Every row gives one point. The points of each table are mixes of a few directions, plus a little noise. Count the directions of each table, and those that both share. Where both have some left over, give the other angles between the two spaces (their principal angles), to ten degrees, smallest first.
In the rows, zero is written as 128.

First (5 x 2):
[[132 186]
 [128 137]
 [128 129]
 [124  62]
 [128 127]]
Second:
[[132 185]
 [127 110]
 [127 117]
 [128 126]
 [126  95]
 [132 186]
 [125  75]]
Directions: first 1, second 1, shared 1

First, 6 rows:
[[135 135 130 124]
 [194 187 147  94]
 [141 140 132 121]
 [ 70  76 112 158]
 [129 128 128 128]
 [ 99 102 120 143]]
Second, 7 rows:
[[127 127 106 114]
 [103 177  85 147]
 [122 151 136 153]
 [101 141 110 131]
 [176 117 182 147]
 [119  79 173 114]
 [149 105 102  90]]
Directions: first 1, second 3, shared 0; angles 40

First, 6 rows:
[[145 130  97 125 150 169]
 [158 148 114 121  93 107]
 [134 123 128  99 138 124]
 [125 125 159 128  99 139]
 [ 93 118 189 136  94  69]
 [114 124  82 160 194 161]]
Second, 8 rows:
[[ 97 160 202  79  77 170]
 [122 134 144 118 117 136]
 [137 119 108 142 143 116]
 [152 102  69 167 169  94]
 [128 129 130 126 127 129]
 [146 109  85 157 158 104]
 [106 151 179  93  92 157]
 [136 119 109 141 142 117]]
Directions: first 4, second 1, shared 0; angles 30

First (9 x 8):
[[ 44 135 210 103 118  51  78 120]
 [133 128 122 129 129 133 131 128]
 [ 89 132 166 116 123  92 104 124]
 [202 121  56 150 137 195 172 135]
 [143 126 113 132 130 143 137 130]
 [144 127 113 133 130 142 138 129]
 [153 126 104 135 132 151 143 130]
 [ 91 131 164 117 123  94 106 125]
 [153 126 104 135 131 151 143 130]]
Second:
[[188 103 158 171  68 114  72 184]
 [133 142  63 127 157 171 128  91]
 [ 92 123 111 148 156 188 131  81]
 [148 147 121  83 126  70 148 155]
 [110 115 157 145 123 137 124 127]
 [121 126 166 114 115  90 138 149]
 [108 137 135 104 141 109 153 123]
 [123 131 112 130 140 146 129 113]]
Directions: first 1, second 3, shared 0; angles 40

First:
[[114 113 122 133 135 124 128 153 132 145 130]
 [100  99 116 137 142 119 128 177 136 161 132]
 [120 120 125 131 132 126 128 142 130 137 129]
 [125 125 127 129 130 127 128 134 129 132 128]
 [163 163 143 117 111 139 128  68 118  87 122]
 [130 130 129 127 127 129 128 125 127 126 128]
 [156 156 140 119 114 136 128  80 120  96 124]
 [180 181 151 111 102 144 128  37 113  67 120]
 [ 65  64 101 149 159 109 128 237 146 202 138]]
Second, 9 rows:
[[171 132 139 110 103 117 116 118 123 165  92]
 [114 158 113 140 165 153  82 136 134 229 109]
 [121 110 133 145 135 106 174 121 113   7 162]
 [146 107 125 147  53 139 154 150 157 103 159]
 [117 127 132 128 132  96 112 121 153 117 127]
 [124 127 122 142 131 144 143 135 118 112 144]
 [103 136 120 137 154 140 118 134 131 144 136]
 [108 120 144  50 154 129 121 105  99 153  91]
 [147 135 124 153 125 129 132 132 124 121 131]]
Directions: first 1, second 5, shared 0; angles 50

First:
[[131 143 137  91 150  83 158 178 135 170 150 108]
 [133 154 113 143 124 113 168 150 139 171 145  96]
 [135 168  94 176 109 123 187 144 145 187 149  78]
 [126 117 149  87 148 107 116 147 123 123 130 140]
 [132 152 113 144 124 115 165 148 139 168 144  98]
 [122  97 130 151 111 178  75  69 115  62  97 168]
 [124 108 144 106 136 132  98 118 119  97 117 154]
 [125 111 146  97 142 121 105 131 121 108 123 148]
 [123 101 126 158 108 180  80  68 116  66  99 163]]
Second (9 x 12):
[[110 128 127 171 109 172 118  84 130 122 115 154]
 [115 139  89 186  93 174 158 159 117 152 133  81]
 [118 113 132 102 134 134 122 176 110 125 130 116]
 [112 103 137  90 138 137 114 192 101 120 130 119]
 [158 120 136  86 150  80 114 123 132 101 128 130]
 [ 86 131 119 175 101 194 140 145 116 156 127 124]
 [122 158 148 149 133 113 142  63 160 160 131 169]
 [190 152 130 109 151  39 136  59 169 114 132 136]
 [141 108 134  86 143 106 109 154 117 101 126 122]]
Directions: first 2, second 4, shared 2
